Each row is a point. Any point is a mix of the corners, with weights that add up to 1. It lies inside the corners' shape when no weight is negative. Is each point inside? If not, which corners have a negative weight?
In the rows, 128 means zero.

Corners:
(1): [125  90]
(2): [120 170]
(3): [146 163]
Points:
[127 152] => inside
[144 161] => inside
[125  99] => inside
[134 186] => outside (1)
[117 118] => outside (3)

Corners:
(1): [112 134 163 129 118 152 167 154  81]
(2): [142 179 138 141 155 184  55  23 164]
(3): [133 136 115 148 140  93 149 152 106]
(4): [156 134 126 102 177 190  67 105 200]
(5): [ 78 121 101 100 128 128 166 120 101]
(6): [119 112 153  86  80 102 182 142 143]
(7): [131 119 128  74 108 112 133 149  55]
(8): [ 85 140 125 122  71 121 126 163  92]
(9): [101  71 129 148 164 148  66  78 130]
(10): [142 112 102 131  84 147 161 125 106]
Points:
[117 106 129 131 141 136 106 107 128] => inside
[126 122 127 113 146 149 118 108 140] => outside (8)
[ 95 105 125 126 107 122 142 159 108] => outside (2, 7)
[128 134 125 127 129 120 134 127 117] => inside
[120 139 133 111 105 162 137 120 115] => outside (3, 9)
[124 124 130 105 132 155 119 117 136] => outside (3)
[122 125 120 134 135 153 108 105 114] => outside (6)
[144 118 124 105 145 137 116  96 148] => outside (1, 8)
[116 106 129 113 117 118 148 147 114] => outside (2)

Corners:
(1): [ 87 156 143 142 117 103 130 173 114 144 150 150 144  94 106 135  92 104
 176 154]
(2): [126  97  87 126  88 124 114 132  86 108 118 146 150 110 147 152 152 170
  99 187]
(3): [129 123  38 150 157 119 100 127 115 102  92  99 182 117  86  89  75 126
 134 183]
(4): [118  60  50  86 136 148 179 124 115 108 125 152 150 156  79 168 156 116
 135 124]
(5): [116 147 150 157 145 148 114 103  95 169 147 111 134 162 158 148 120 132
 119 101]
(6): [108 140 136 159  94 104 180 132 140 101  94 130 144 109 120 114 100  91
 144 135]
(7): [102 128 123 124 111 122 135  99 113 156  98 112 107 106 145 171  89 164
  95 153]
(8): [ 91 164 134 132 167 115 105 104  77 184  93  68 169 135 163 201 131 150
 169 142]
(9): [ 89 127 119 129 137 178 126  88 118 155 150  49 154  97  94  92 141 118
 171 115]
(10): [144 145  85  68 163 146 118  96  96  90 148 144 137 159 166 107 121 165
 119 179]
(11): [129 114 119 119 119 109 103  85  88  96 107 143 109  95 119 183  75  80
 158 124]
(12): [165 157 106 111 153 156 107  98 158 143 119 122 100 156 171 118 157 153
 130 153]
(13): [169 131  78  98  80 103 138 161  78 124 100  69 144 144  70 130  71  89
 141 150]
(14): [147  66 135 111 125  98 120 170 137  96 147  97 154 143  84 127 108 130
 118  98]
(15): [113 103 113 138 110 154 178 127 146  97 152 134 118  94 166 187 147 109
  95 123]
(16): [137 146 100 158 128  81 184 164  71  98 135 103  88 113  92 122 127 132
 124 153]
(17): [116  77  56  84 110  95  90 170 115 152  99 105 151 120 109  81  95 128
 105  97]
(18): [115  72 131 135 129 101 134 105 131 108 157 114 101 153 147 159 110  88
 183 109]
(19): [144 110 116 123 151 132 178  91 123 154 156 148 121  83 168  98 155 116
 111 167]
(20): [154 108 127 140 102 103 133 145  89 129 136 138  97  97 145 158  72 141
 166  93]
(21): [111  81 106 128 154 162 145 157 126 132  92 111 141 124 138 108 144 124
  98 173]
Points:
[130 128  86 114 117 117 133 130 103 110 129 129 139 110 126 130 119 122
 153 159] => outside (5, 7, 14, 21)
[115 121  92 121 140 125 134 119 115 121 116 127 135 108 140 126 123 133
 134 160] => outside (5, 13, 14)
[122 112 104 124 131 128 141 134 115 135 128 116 138 126 128 126 126 130
 126 140] => outside (11)
[124 142 124 153 123 129 107 148 103 167 110  66 147  99 118 128 109 125
 101 146] => outside (4, 6, 10, 18, 20)
[128 126  92 122 128 130 139 125 105 130 115 118 137 119 124 129 116 128
 125 153] => outside (14, 18)
[123 122 110 129 138 130 137 133 115 138 127 100 138 133 124 123 113 125
 137 130] => outside (2, 11)
